Each row is a point. A path goes straight from each point to the next, and from the last back to the first. The post is the endless flat space through its rows: a point in 2 columns, a line in 3, a plane in 4, and so on, so that a path can go around it. Count how often the path circles the post. Going back the other way cancels.

Post, 2 rows:
[[ -7 -13 -21]
 [ 16  10  54]]
Path (16 x 3):
[[ 36  39   7]
 [ 63 -12 -10]
 [ 36 -14   5]
 [ 32  41 -13]
 [-28  16 -24]
 [-40  -9  14]
 [ -6 -18  56]
 [-16  -5  40]
 [-10 -15  54]
 [ 18 -42  25]
 [ 27  -7 -10]
 [ 50  22 -20]
 [ 43 -19  36]
 [-33 -49  21]
 [-28  -2  10]
 [ -1  31  56]]
Times around: 0

Post, 8 rows:
[[ 19 -22 -14  67 -58 -33  36  26 -61]
 [  4 -20   6 -26 -64  30  16  -4  43]
 [ 13 -12  -5 -34  25  11 -18   5 -22]
 [-37 -14  11  33 -52 -13  95  39  44]
 [-16  -2 -30  -6  -2  30  16   2  36]
 [-41  -3  35  34  22  35  -1 -37  12]
 [-24   6  39  32  -7  25 -30  19  33]
 [ -4  -4 -28 -59  -9 -20 -15 -17  53]]
Path, 13 rows:
[[-24   6  53  24 -39 -27  23  -3 -33]
 [-10  25  28  24 -34 -22  73   1 -12]
 [ 36 -18  12   1 -30 -24  29  15  16]
 [  7 -38  -8  60 -29  26 -16  38  24]
 [-32 -59  28 -10 -20  53  26  31  33]
 [-10 -34  17  -3  -2   8  12  10  24]
 [-14 -24   8  24 -27  84  16  40 -20]
 [-33  10   9 -14  -6  -4  27  40   4]
 [  3  -3  47 -19 -51 -10  19 -48   4]
 [ 44 -11  33   8 -15  -2  31  24  12]
 [ 10 -37 -20  19 -19  24  34  28  28]
 [-38 -45   6  -3  -8  56  18   7  51]
 [-12 -26 -15   2 -19   5  16  11 -26]]
Times around: 2

Post:
[[-37  10  44  -2  33   4  -1   9  -3 -12  17   4  29  -4 -45   2  -3 -25]
 [  0 -25 -16  16 -10 -20  -4  -3   7  82   0  33  60  10  49 -35  28  -5]
 [ -8  17 -46 -32 -14 -12 -22   6   3 -82 -24   0   4  42 -12  -3  26  30]
 [-49   4  50   6 -14  33  -3 -11 -45  -2  27 -12 -16 -15 -23  45   4  24]
 [ -7 -10 -12 -34 -29 -30  -1 -27  85 -46 -40  24  -2  13  -8  14  38  16]
 [-38  38  19  55  24  -1  -6 -22 -41  18  10 -15 -17 -28 -29  -6  11  12]
 [-46 -54  27  62  20  -3  42  26 -44  33  -9  51  29 -35  -1 -23  -6  -8]
 [-16 -26  21   9  26  17   4 -26 -61  43   2  15 -23  -8 -40 -16 -40 -18]
 [  2  17 -19 -15 -93 -41 -14 -24  28 -55 -24  14  10  21  -8 -39  28   2]
 [  2  -1 -52   9 -52   7 -24   7  52  -7 -29  54  20  26  28 -12  43 -47]
 [-20  -1 -39  -4 -40  19 -14 -23  55 -65 -17 -27  15  -9   7 -15  -8   7]
 [-25  14  10   9  11  17  34   1   0 -13  56 -16 -43   4 -35 -16  24  17]
 [ -5  30   4 -27 -27 -25 -49  -9  62 -93 -11   1 -39  29  36 -13  -1  14]
 [  7 -43   5  16   7 -14   7  48 -25  95 -39  -3  31 -31  12 -46  40 -38]
 [-24  16 -48  10 -58 -53 -21   5  51 -50 -17 -19 -13  58  -1  12   2  -4]
 [-44  19  27  12  18  19  45 -19 -40  31 -24 -11  10  20   8 -18  11 -10]
 [-24  -4 -40 -43 -15 -38  11  14  14   9 -19  27  30 -35  53 -18  41 -60]]
Path, 16 rows:
[[ -3   6 -15 -12  13  10  -3  27 -31   7  26   8  14  26 -76 -31  15  -9]
 [ 13 -19  42 -66   2   3  29 -16  47  30  -4  15  -5  -3   1 -16  25 -10]
 [-35  13  21  10 -14  21   7 -43 -62 -10   9  23 -28  -2  14  19   2  -8]
 [-35  11   8 -46 -13   5 -26  -8 -44 -15   5   3  12 -10  30  18  39  15]
 [-29   8  10 -20  18   1 -23  25  -2  53  35  -1  11  25  11 -25  32  29]
 [ -9  19 -56 -32 -11  23  -6  17  17  32   1 -16  -5 -16  28 -43   2 -13]
 [  2  58   7  61 -46  12 -11 -24 -74 -26  27 -20  -7  22 -55  -8 -36 -12]
 [ 11 -15  54   0   9 -12 -42 -34 -14 -49  19  40  -8   9   5  -9  23  16]
 [-46 -25 -30   7  14  15  -6  -4  26 -31   0  26 -10 -10   5  -2   6 -39]
 [-30 -28   2  68   3  -9 -27  -2 -13  34   9 -25 -13  51  -8  51 -18   7]
 [  1   6   1  48 -36  11  33  -6  -1  -8  13 -25  29   6  21 -17  26   7]
 [ 18 -27  -3  10 -44   0  21  34 -35  -2 -41   9   7 -20 -15 -87 -17  25]
 [-30 -19 -32  27 -53 -22 -29  28   5  17 -19  39  25  -9  25 -39 -15 -28]
 [-17   6 -47   6 -38 -10 -36  13   3 -14   8 -24   8  23 -18 -39  59  -9]
 [-15 -11 -35  24 -24  34  12  11 -35 -13  19  -1  -2 -19  -4 -69  -5 -78]
 [-33  11 -62  24 -29 -16  -9  14 -42 -47 -59 -13 -12  28  22 -44  23  20]]
Times around: 1
